Each row of a before or after table is a point. The points were changed in one or more steps. Then noise was added and the rows were shuffled. The steps act on columns, c1 being the first. What was done? A step turns or swaps two columns, mirrors them in a line or flattens them onto one, adds a multiple of one to another, or multiplies or shifts one. Angles are multiples of 10 degrees, from the lower column toward the higher: turns from -170 to 170, lines from 10 to 170 but not 90. Use the fewest steps. Two steps may share a column if one is a turn and the other turns, adds or multiplies; they go together, in the order done. Otherwise the lowest column goes first.
(in the rows, 128 means zero)

Before, 12 rows:
[[128 149]
 [117  91]
 [ 85 139]
 [109 126]
 [145 189]
 [187 118]
 [166 131]
 [ 79  97]
 [115 144]
 [166 127]
 [145 169]
 [166 110]]
After, 12 rows:
[[ 96 174]
 [121 106]
 [121  64]
 [129  83]
 [163 114]
 [188 116]
 [165 117]
 [170 131]
 [130 166]
 [108 116]
 [ 84 133]
 [110 137]]
Steps: mirror c1 and c2 in the line at 170 degrees

Before (8 x 3):
[[149 114 123]
 [153 161  90]
 [110 143 100]
 [104 143 143]
 [154 122 136]
 [170 131  90]
 [120  89 118]
 [145 140 157]]
After, 8 rows:
[[ 97 173  82]
 [149 111 110]
 [114 146 156]
 [ 46 147 127]
 [182 120 122]
 [122 133  72]
 [ 97  77 130]
 [212 142 130]]
Steps: turn c1 and c3 by -50 degrees; multiply c1 by 2.5; multiply c2 by 1.3

Before:
[[103 121 122  83]
 [ 92 104 113 103]
 [156 155 100 137]
 [122 103 107 100]
 [121 144 142 117]
 [115 135 118 146]
 [139 153 144 114]
 [111 120 142 103]
 [151 131 100 123]
 [109 107 126 151]]
After:
[[ 60 128 155  80]
 [165  90 125 139]
 [107 129 108 101]
 [140 104 145 107]
 [142 115 127 182]
 [ 39 126 136  23]
 [ 81 124 163  58]
 [145 140 146 196]
 [113 122  98  88]
 [ 78 148 123  71]]
Steps: multiply c4 by 3; turn c1 and c4 by -30 degrees; turn c2 and c3 by -130 degrees

Before:
[[ 85 141 156  98 156 103]
 [161 149 148  89 151 136]
 [172 130 171 108 168 194]
 [144 155 160 176 127 156]
 [ 78 140 128 157 156 103]
 [ 90 160 111 161 165  89]
 [ 92 140 123 155 165 117]
 [140 107 106 110 163 104]
 [162  81 167  99 166  82]
 [ 75 147  64 131 131 123]
 [100  93 162 115 105  97]]
After:
[[163 138  81 130 136 155]
 [ 75 132 165 177 132 121]
 [ 97 131 155 125 157 151]
 [ 75 135 157 114 161 146]
 [140 140 155  73 106 143]
 [163 107  82 112 191 136]
 [103 116 100 104 141  88]
 [ 93 141 163 126 181 145]
 [ 90 138  88 118 172 133]
 [139 113 128 160 168 147]
 [174 128  98 102  90 197]]
Steps: multiply c2 by 0.4; turn c3 and c4 by -120 degrees; turn c5 and c6 by 60 degrees

Before, 11 rows:
[[ 87 115  98  73 141 167  75 170]
 [128 155 155 107 207 111  84 155]
 [153 121 148 102 117 131 170 115]
 [ 88 112 141  80 127 203  89 156]
 [ 76 107 130  87 127 148  50 140]
 [112 156 155 113 102 144 150 128]
 [110 180 108 104 214 120  89 124]
 [112 131 153  76 126 129 159 113]
 [116 113 141 143 141 132 168  96]
 [ 89 114 159 106 137 134 176 111]
 [103 127 138 118 134 118 159 147]]
After (11 x 8):
[[111 154 118 140 103 158 154 131]
 [ 89  92  53 108  91 159 114 149]
 [ 84  75  86  89  86 105 116 156]
 [129  87 148  47 145 156 149 148]
 [ 79  51 113 107  90 144 113 130]
 [ 86 175 125 110 113 158 115 116]
 [112 167 124 123 149 141 112 104]
 [107 155 131 104  86 152 132 121]
 [105 158 131 117 123 140 124 138]
 [113  92 129  39 147 103 183 125]
 [157 165 120 121 102 155 119 124]]
Steps: swap c2 and c7; turn c3 and c6 by 80 degrees; turn c4 and c5 by 60 degrees; multiply c8 by 0.7

Before:
[[159 166 124 146 126 119  89 114 136]
 [160 120 130 119 103 149 154 100 101]
 [116 111 105  90  97 135 125 114  64]
 [108  85 146 152  96 136 158 140 120]
 [164 162  90 137 190  87 107 122 131]
 [187 140 102 141 129  94 117 112 143]
 [164 142 108 139 166 148  94 114 161]
 [162 111 102 122 160 129 140 143 159]
 [181 121 129 125 153 106  80 131 136]
 [201 133 122 150 194 100  81  98 139]
 [146 115 135 164 159 148 156 138 119]
 [145  77  93 181 116 165 152 156 110]
 [ 89  72 108 129  76 143 156  80  93]]
After (13 x 9):
[[161 105  99 138 146 137 214 146 102]
 [104 125  72 145 173 140 150 109 163]
 [118 129  83 125 189 109 143 137 137]
 [144 126  48 150 183 110 179 115 138]
 [152  99 123 118 109 135 194 158  67]
 [ 93 128  47 172 219 110 143 116 137]
 [108 162 115 144 156 144 224 126 116]
 [ 78 117  52 141 192  95 166  96 131]
 [151 167 164 135  99 132 224 153 114]
 [171 120 152 158  79 141 216 193  97]
 [139 120  96 153 160 117 148  94 138]
 [145 199  76 139 144 154 215 150 107]
 [107 145  76 116 171 132 201 144 159]]
Steps: add -1 times c1 to c3; turn c1 and c5 by 70 degrees; turn c4 and c8 by 50 degrees; turn c2 and c8 by -110 degrees; multiply c6 by 0.7; shift c7 by 60

Before (11 x 11):
[[139 119 182 122  83  85 181 148 122  89 124]
 [157 113 124  97 105 139 115 128 138 226 117]
 [ 98 132 172 151 128 145 158  88 126  96 131]
 [107 140 155 101  95 111 131 100 154  79 200]
 [166 116 163 125  84  71 159  98  90  89 149]
 [ 51 144  96 115 140 128 163 105 152 165 120]
 [153 127 147 103  82 138 117 107 152  77 110]
 [152 144 160  87 100 153 175 137  94 111 126]
 [154 141 112 127 120 144 152 153 153 109 125]
 [174 109 127  99 190  75 109 151 161  86 114]
 [127 197 170 116 119 116 116 102 119  94 161]]
After:
[[107  99 126 139  95 157 131 140 155  73 200]
 [156 105 166 151  84 167 160 180  90  96 149]
 [168 139 156 132 190 114 109 184 162  77 114]
 [155 139 142  41 104 126 115 118 137 182 117]
 [141  80 151 148  84 116 180 173 123  94 123]
 [130 153 149 140 120 101 151 118 154 112 126]
 [ 68 101 173 140 119 155 116 135 119  94 162]
 [109  78 120 166 128 165 157 104 126 119 131]
 [142 118 154 141  83 146 116 114 151  74 110]
 [126 108 166 108 100 114 174 104  94  88 126]
 [ 75 138  62  94 140 151 162 124 151 148 119]]
Steps: turn c1 and c2 by 60 degrees; turn c2 and c3 by 70 degrees; turn c4 and c10 by 40 degrees; mirror c6 and c8 in the line at 130 degrees
